Each row of a before or after table is a point. One or more steps were done to the points. Then noise was added and the rows were shuffled. The steps act on columns, c1 being the first. Name the steps. A step turns or swaps two columns, mirrors them in a line or flattens them onto one, adds a multiple of one to another, or multiplies or shifts one. Angles are multiples of 10 degrees, from the lower column toward the higher: turns from -170 to 170, lines from 10 to 170 but not 90. Use the fewest steps. Two steps may share a column if one is a turn and the other turns, adds or multiplies; they go together, in the order done. Otherwise the lowest column goes first.

Before (14 x 3):
[[-0.22 -0.17  0.77]
 [-0.07 -0.50  0.56]
 [ 0.34  0.09 -0.29]
 [ 0.01  0.09 -0.46]
 [-0.31 -0.36  0.32]
 [ 0.00 -0.57  0.72]
 [ 0.33 -0.12 -0.28]
 [ 0.45  0.25 -0.36]
 [ 0.41  0.07 -0.20]
 [ 0.16  0.12 -0.72]
 [ 0.26  0.55 -0.42]
 [-0.59 -0.29  0.39]
 [ 0.47  0.07 -0.31]
 [-0.35 -0.28  0.39]]
After, 14 rows:
[[ 0.42  0.24 -0.35]
 [-0.46 -0.50  0.38]
 [ 0.07 -0.48  0.56]
 [-0.24 -0.43  0.41]
 [-0.18 -0.22  0.80]
 [ 0.09  0.18 -0.68]
 [ 0.34  0.37 -0.39]
 [-0.16 -0.47  0.30]
 [ 0.28  0.23 -0.15]
 [ 0.21 -0.58  0.65]
 [ 0.28 -0.08 -0.31]
 [ 0.26  0.20 -0.34]
 [ 0.04  0.07 -0.43]
 [ 0.04  0.58 -0.40]]
Steps: turn c1 and c2 by 20 degrees

Before:
[[ 0.67 -0.16 -0.37 -0.08]
 [ 0.02  0.10  0.10  0.52]
 [ 0.43 -0.09 -0.05  1.04]
 [ 0.03 -0.09  0.15  0.78]
 [-0.26  0.05  0.01  0.09]
 [-0.15  0.30  0.45  0.25]
 [-0.34  0.17  0.21  0.66]
 [ 0.08  0.27 -0.18 -0.07]
 [-0.04 -0.28  0.09  0.01]
 [-0.11 -0.06 -0.16 -0.26]
 [-0.43 -0.55 -0.01 -0.04]]
After, 11 rows:
[[ 0.05 -0.09  0.16  0.79]
 [-0.51  0.05  0.02  0.08]
 [-0.32  0.27  0.46  0.26]
 [-0.19 -0.09 -0.15 -0.27]
 [-0.89 -0.54 -0.01 -0.05]
 [-0.07 -0.28  0.08  0.02]
 [-0.68  0.16  0.24  0.66]
 [ 1.33 -0.14 -0.38 -0.07]
 [ 0.02  0.09  0.09  0.54]
 [ 0.87 -0.08 -0.01  1.05]
 [ 0.17  0.28 -0.19 -0.06]]
Steps: multiply c1 by 2

Before (11 x 8):
[[ 0.29  0.21  0.14 -0.27 -0.08 -0.12 -0.19  0.31]
 [-0.38  0.49  0.34  0.11  0.10 -0.23 -0.87 -0.58]
 [-0.62  0.40  0.48 -0.35 -0.35 -0.22 -0.44  0.04]
 [ 0.53  0.08 -0.18  0.20  0.70 -0.95  0.63  0.22]
 [-0.01 -0.14 -0.58  0.27 -0.33  0.05  0.24  0.28]
 [-0.77  0.22 -0.21 -0.62 -0.22  0.18 -0.53 -0.31]
 [-0.18  0.42 -0.03 -0.21  0.27  0.51 -0.20 -0.75]
 [ 0.72 -0.45 -0.26  0.08  0.27 -0.58  0.24  0.22]
 [-0.54  0.10 -0.21 -0.28  0.13  0.27 -0.67  0.21]
 [-0.30 -0.40  0.12  0.02  0.07  0.15  0.11  0.29]
 [-0.54  0.40 -0.23 -0.09 -0.05  0.61 -0.36  0.19]]
After, 11 rows:
[[-0.40 -0.01  0.28  0.41  0.05  0.32  0.69 -0.89]
 [ 0.53 -0.33 -0.16 -0.14  0.44  1.10 -0.28 -0.08]
 [-0.27  0.18  0.16  0.21  0.21 -0.13 -0.42 -0.04]
 [ 0.30 -0.07  0.13 -0.49 -0.13  0.07  0.19  0.02]
 [ 0.63  0.39 -0.20 -0.35  0.04  0.61 -0.28 -0.11]
 [-0.57  0.06 -0.25  0.34  0.19 -0.63  0.69 -0.12]
 [-0.62 -0.37  0.50  0.06 -0.34  0.02  0.16 -0.27]
 [-0.76  0.32 -0.16 -0.05 -0.12 -0.28  0.69 -0.61]
 [-0.51  0.51 -0.21  0.09  0.21 -0.17  0.75 -0.09]
 [-0.20 -0.20 -0.04 -0.12  0.48 -0.37  0.38 -1.00]
 [ 0.00  0.29 -0.65  0.27 -0.25 -0.13  0.11 -0.05]]
Steps: add -0.7 times c1 to c4; add 1 times c3 to c7; turn c2 and c7 by 140 degrees; mirror c5 and c6 in the line at 10 degrees; shift c8 by -0.30
